Rows are points. The points of each table are mixes of a few directions, plus a little noise. Count the directions of each table, and those that both share. Where both have some left over, give the other angles between the two spaces (their principal angles), to ten degrees, smallest first.

First (6 x 2):
[[-10  24]
 [ 31 -78]
 [ -4  11]
 [-16  41]
 [-26  66]
 [ 24 -62]]
Second (5 x 2):
[[ 12 -30]
 [-32  80]
 [ 22 -55]
 [-17  44]
 [ 15 -39]]
Directions: first 1, second 1, shared 1

First (6 x 6):
[[  4   3  17   3   6  30]
 [ -4  -2 -15  -3  -5 -30]
 [  0   1   1  -1   0   0]
 [-12  -5 -48  -9 -19 -95]
 [  4   1  14   1   6  29]
 [  8   5  34   5  13  64]]
Second (6 x 6):
[[  0   0   0   0   0   0]
 [  0   0   0   0   0   0]
 [-15  15   0 -20   4  23]
 [ 51 -50   0  67 -14 -78]
 [-20  19   0 -26   5  30]
 [-16  16   0 -22   4  25]]
Directions: first 1, second 1, shared 0; angles 60

First:
[[  3   6 -14  21  21  31  16   6 -15  -3 -10]
 [ -3  -9  13 -22 -23 -32 -18  -7  17   3  12]
 [ -3  -8  11 -19 -18 -23 -14  -3  10   0   9]
 [  3   9 -16  26  27  37  19   8 -19  -1 -12]
 [  6  15 -26  42  43  57  31  12 -29  -5 -19]
 [  3   6 -12  18  21  28  16   6 -12  -2  -8]
 [ -6 -15  25 -40 -41 -53 -29 -13  27   4  19]
 [  1   8 -12  20  20  26  16   5 -13  -3  -9]
 [ -9 -26  42 -68 -71 -95 -53 -18  45   7  31]
 [  1   8 -12  20  19  27  14   6 -13  -2  -9]]
Second, 11 rows:
[[  8   8   6  21  37  -8 -18 -39  28  -9  16]
 [ 11  18  55 -50  29   2  38 -19  31 -31 -16]
 [  9 -20   8 -15 -34  10  26  37 -13  -9   3]
 [-13  -3 -36  42 -33   2 -40   5 -35  24  -5]
 [-21   0 -35  -5  14 -15   8   5   7  26 -20]
 [-16 -55 -57  51 -37  -6  34  32  -4  12 -10]
 [ 16  10  27 -15 -14  -2 -52  -5   6 -13   7]
 [ 20   4  36 -48 -10   1 -10  20   8 -15  13]
 [-16  28 -17  42  45   7   4 -50 -16  14   0]
 [ 15  11  49 -25  -9   5  -8 -13  13 -27 -15]
 [ -9  -3 -40   9  15   4  19  24 -25  29  26]]
Directions: first 1, second 6, shared 0; angles 40

First, 11 rows:
[[ 22 -10 -13 -15 -24  17 -11  -2  -8  -5  12 -11   6   8  25  -9  17 -12
    7  -4]
 [ 23 -11 -21 -21 -37  25 -17  -6 -11  -8  20 -18  11  11  36   1  23 -14
    5  -6]
 [ 31 -10   2  -9  -4   1   6   9   0   7 -10   6  -6   8   7 -42   6 -13
   16  -3]
 [-59  23  16  32  36 -26   7  -6   9  -2  -4   6  -1 -18 -38  55 -27  28
  -26   8]
 [ 13  -2  12   4  17 -10  15   9   6  10 -17  14 -11   1 -14 -33  -8  -2
   10   1]
 [ 34 -11  -6 -15 -16  12  -1   5  -4   3  -1  -1  -1  11  18 -35  13 -17
   14  -4]
 [  7   0  15   7  22 -15  17  11   8  12 -20  16 -11   0 -19 -32 -13   0
    8   2]
 [-31   8  -9   5  -8   4 -15 -13  -3 -12  20 -14  14  -5   4  53   2  12
  -19   0]
 [ 20  -8  -8 -12 -15  11  -6   1  -4  -1   5  -5   3   8  18 -14  13  -9
    7  -4]
 [-95  35  22  47  53 -39   9 -12  13  -4  -4   6   0 -30 -57  90 -42  46
  -40  13]
 [ 37 -14  -8 -18 -20  15  -3   6  -6   2   2  -3   0  11  22 -35  15 -18
   17  -5]]
Second (9 x 20):
[[ -6 -18  -1  -4  -3 -18   6   6  14  11   0   7 -10 -11   3  13  -6  34
   -4 -14]
 [-22  29   6  10  19   2  -4  12 -35   8  13   3  13  15   7 -12  -3 -44
  -25  26]
 [  2  -8   1  -3  -7 -14   2 -12  54 -11 -16   3 -29 -15 -21  33 -13  60
   11 -15]
 [ 25  -2  -8 -26 -23   8  -3  -8  48 -21  -5  -5 -41  11   3   1   2  24
    8   3]
 [ 32  61  15  20 -10  38 -30 -10 -34  -4  -2   4  43  16   6 -31   0 -55
    6  16]
 [  7  26   1  -4  -7   7 -15  18 -31  20  13   9  12  16  33 -27   1 -34
  -21  14]
 [-33 -24   4  32  45   8  23 -24 -33 -30  -6 -20  29 -15 -56  15  16 -37
   23   1]
 [  1 -38 -11 -19  -8 -13  11   5  18   3   1  -4 -19  -6   6   6   7  29
    6 -15]
 [ -4 -32  -8  -8  -7 -17   7  14  -2  21   4   5  -1 -11  18   2   3  22
   -3 -18]]
Directions: first 2, second 5, shared 1; angles 90
